Each row is a point. To make a cloud, some directions were put in groups of two or more. Within a group, all points are equally far from the middle, so they leave a hole (a ring in 2 directions, a hollow ball in 3). The other directions are filled evenly. Then the cloud was stretched, turned, moved and blurred a little. How many holes are there, and how many directions does each take, smallest first?

Cloud (13 x 2):
[[ 1.9  6.8]
 [-1.1  5.8]
 [ 2.6 -3.8]
 [-3.9  2.5]
 [-2.6  3.9]
 [ 2.3  0.1]
 [-2.2  5.8]
 [ 0.4  4.2]
 [ 4.0  3.3]
 [-1.3  6.2]
 [ 3.1  5.7]
 [ 6.0 -1.0]
 [ 4.0  3.3]]
Holes: 0

Cloud (19 x 3):
[[  0.1   1.3 -10.1]
 [  3.3  -1.6  -4.4]
 [ -3.9   4.0  -0.1]
 [ -3.7  -1.1  -2.6]
 [  2.0   3.2   4.1]
 [  3.5   1.5   4.3]
 [ -3.7   4.3   0.7]
 [  2.6   1.8  -9.0]
 [ -1.5   3.8   3.8]
 [ -2.3   5.1   1.9]
 [ -3.6   1.9  -7.7]
 [ -4.3   0.9  -1.3]
 [ -4.3   1.2  -0.4]
 [  4.0   2.0  -5.7]
 [  4.5   2.8  -3.3]
 [  1.6   5.2   2.1]
 [ -4.6   3.4  -5.5]
 [ -2.7  -5.6   0.7]
 [  3.7   1.3  -6.4]]
Holes: 1 (2)

Cloud (20 x 3):
[[ 3.4 -1.3  4.6]
 [ 5.3  0.9  1.6]
 [-1.3  7.8 -0.2]
 [-3.5 -5.3 -2.2]
 [-3.0  4.6 -1.0]
 [-1.6 -2.6 -1.3]
 [-1.7 -4.0 -8.1]
 [-7.7 -8.1  1.3]
 [-6.8  2.8 -5.2]
 [-4.0  0.5 -7.1]
 [-0.8 -4.0 -5.1]
 [-6.8 -6.7 -3.8]
 [-1.8 -1.1 -0.6]
 [ 4.2  0.7  3.0]
 [ 4.8  0.7  3.3]
 [ 1.2 -1.1  2.2]
 [ 0.3 -1.8 -2.7]
 [-3.6 -0.4 -1.6]
 [-4.4 -2.1 -1.8]
 [ 3.8 -4.2 -2.2]]
Holes: 0

Cloud (30 x 4):
[[-3.6 -8.4  1.5 -3.3]
 [ 0.0 -7.2 -4.2 -1.7]
 [-5.0 -4.0 -5.5  1.6]
 [-1.1 -8.7 -1.4 -1.5]
 [ 0.9  0.9  5.4 -1.6]
 [ 3.0  3.6 -3.1  1.6]
 [-6.0 -4.2 -5.6  0.1]
 [ 3.0  1.9 -2.7  2.8]
 [-2.8 -7.2  1.6 -5.0]
 [-2.6  2.8  3.7 -0.7]
 [ 2.0  1.1 -5.9 -5.0]
 [ 3.4  0.1  4.2 -3.6]
 [-4.0 -7.2  3.3  1.9]
 [ 4.0  0.8 -5.4 -4.5]
 [-4.1 -9.0  1.7 -0.7]
 [ 0.8 -0.6  5.2  0.7]
 [-3.8 -3.1 -5.0  3.2]
 [ 2.1 -5.1 -4.4 -4.1]
 [ 1.3 -2.6 -1.7  4.1]
 [ 1.9  0.6  5.1 -1.9]
 [-8.3 -4.8 -2.0 -2.5]
 [ 4.8  2.8 -4.6 -3.4]
 [-7.0 -4.0 -4.9 -0.1]
 [-0.1  1.0  5.4 -1.3]
 [ 4.3  0.0  0.2  2.4]
 [ 6.5  1.6 -1.4 -1.7]
 [-6.3 -3.7 -5.1  1.3]
 [ 3.0  3.8 -3.2  1.3]
 [-4.6 -0.1 -2.8  3.5]
 [ 4.8  0.4 -4.8 -4.5]]
Holes: 2 (2, 2)

Cloud (29 x 4):
[[ 1.3  0.2 -6.2  0.0]
 [-3.4  4.0 -5.3 -5.1]
 [-7.7  1.3 -1.1 -4.5]
 [ 3.3 -0.7 -4.8 -0.1]
 [ 3.2  3.8 -1.0  4.0]
 [-0.4  6.9 -2.7 -2.5]
 [-2.2  3.7  1.6  6.6]
 [-4.8 -3.7 -1.0  2.5]
 [-0.6 -1.4  0.6 -5.3]
 [-6.7  1.3  3.5 -0.8]
 [ 1.8  2.0  3.3  5.3]
 [ 0.8 -2.6  3.5  5.3]
 [ 2.3  1.4 -3.0 -7.0]
 [-8.3  2.0 -0.2 -2.9]
 [-3.4  3.8 -5.1  0.3]
 [-1.9  2.3  5.6 -0.3]
 [ 1.6 -0.7 -1.1 -5.7]
 [-5.7  6.9 -0.5 -2.2]
 [-5.1  2.9  3.6  3.1]
 [-2.5 -4.1 -2.4  1.3]
 [ 0.5  5.4  1.3  2.5]
 [-2.9  8.0 -1.2 -3.5]
 [ 0.1 -0.8  3.3 -3.2]
 [-3.0  3.6 -5.5 -4.0]
 [ 3.0  1.8  3.6 -2.6]
 [-7.9  4.5 -2.1 -6.3]
 [-0.5  4.3 -5.0 -7.6]
 [-5.0  4.6 -4.5 -5.0]
 [-6.7  3.1 -2.8  1.6]]
Holes: 1 (3)
